Every row gives one point. Each copy is the shape, with its points in the same order, stretched, turned, moved and blurred by noise. Say if it was mirrored as well.

Shape (6 x 2):
0.004,0.008
0.060,-0.002
-0.031,0.024
-0.010,0.007
-0.024,-0.060
0.009,0.013
Copy 1:
0.005,0.001
0.067,-0.001
-0.033,-0.020
-0.008,0.004
-0.033,0.056
0.006,-0.012
Copy 1 is: mirrored
Copy 2 (6 x 2):
-0.011,-0.012
0.033,-0.001
-0.037,-0.025
-0.022,-0.012
-0.031,0.048
-0.006,-0.017
Copy 2 is: mirrored
Copy 3 (6 x 2):
-0.009,-0.005
0.024,0.033
-0.028,-0.030
-0.021,-0.015
-0.064,0.019
0.002,-0.006
Copy 3 is: mirrored
Copy 4 (6 x 2):
0.006,0.002
0.060,0.030
-0.031,-0.013
0.003,0.002
-0.027,0.061
0.015,0.000
Copy 4 is: mirrored

Shape:
-0.005,0.019
0.008,-0.006
0.018,-0.027
-0.045,0.006
-0.028,0.040
0.006,-0.054
Copy 1 (6 x 2):
-0.017,0.024
0.008,0.009
0.026,0.002
-0.042,-0.013
-0.050,0.025
0.033,-0.023
Copy 1 is: only turned
Copy 2 (6 x 2):
-0.010,0.018
-0.012,-0.009
-0.015,-0.035
0.037,0.021
0.010,0.052
0.007,-0.062
Copy 2 is: mirrored

Shape (8 x 3):
-0.003,-0.031,0.030
-0.047,-0.006,0.039
0.033,0.006,-0.052
0.023,-0.029,0.012
-0.058,-0.020,0.030
-0.008,-0.031,0.007
0.031,0.025,-0.005
0.042,0.004,-0.003
Copy 1 (8 x 3):
-0.013,-0.026,0.029
0.006,-0.045,-0.003
-0.043,0.045,0.012
-0.023,0.001,0.038
-0.007,-0.059,-0.006
-0.028,-0.022,0.019
-0.009,0.039,0.023
-0.019,0.036,0.034
Copy 1 is: mirrored
Copy 2, 8 rows:
0.004,0.044,0.001
0.017,0.029,-0.039
-0.025,-0.034,0.033
-0.007,0.030,0.026
0.030,0.022,-0.036
0.013,0.017,0.009
-0.043,0.002,0.005
-0.034,0.012,0.020
Copy 2 is: mirrored

Shape (9 x 3):
0.016,0.017,0.006
0.006,-0.015,-0.012
-0.006,0.009,-0.009
-0.031,0.007,-0.003
0.010,0.012,-0.017
0.015,0.001,0.013
0.039,-0.010,-0.026
0.006,0.048,0.054
0.045,-0.014,-0.053
Copy 1, 9 rows:
-0.009,0.011,-0.013
-0.017,0.002,0.017
-0.003,0.000,0.004
0.014,-0.005,0.013
-0.015,-0.002,-0.004
-0.012,0.017,-0.003
-0.041,0.004,0.002
0.020,0.030,-0.039
-0.055,-0.010,0.006
Copy 1 is: mirrored
Copy 2 (9 x 3):
-0.002,0.013,0.019
-0.004,0.009,-0.013
0.013,0.009,0.004
0.025,-0.009,-0.004
0.010,0.025,0.007
-0.016,0.001,0.012
-0.019,0.039,-0.006
-0.006,-0.015,0.063
-0.005,0.056,-0.019
Copy 2 is: mirrored
Copy 3 (9 x 3):
0.034,-0.014,0.016
0.016,0.009,-0.024
0.000,-0.006,-0.001
-0.036,0.004,-0.002
0.016,-0.028,-0.013
0.042,0.012,0.020
0.063,-0.022,-0.034
0.033,-0.006,0.101
0.059,-0.041,-0.067
Copy 3 is: mirrored
Copy 4 (9 x 3):
0.000,0.030,0.024
-0.013,-0.013,0.009
0.015,0.003,0.011
0.036,0.001,-0.023
0.002,0.000,0.033
-0.013,0.027,0.010
-0.038,-0.018,0.056
0.023,0.103,-0.005
-0.040,-0.052,0.080
Copy 4 is: only turned
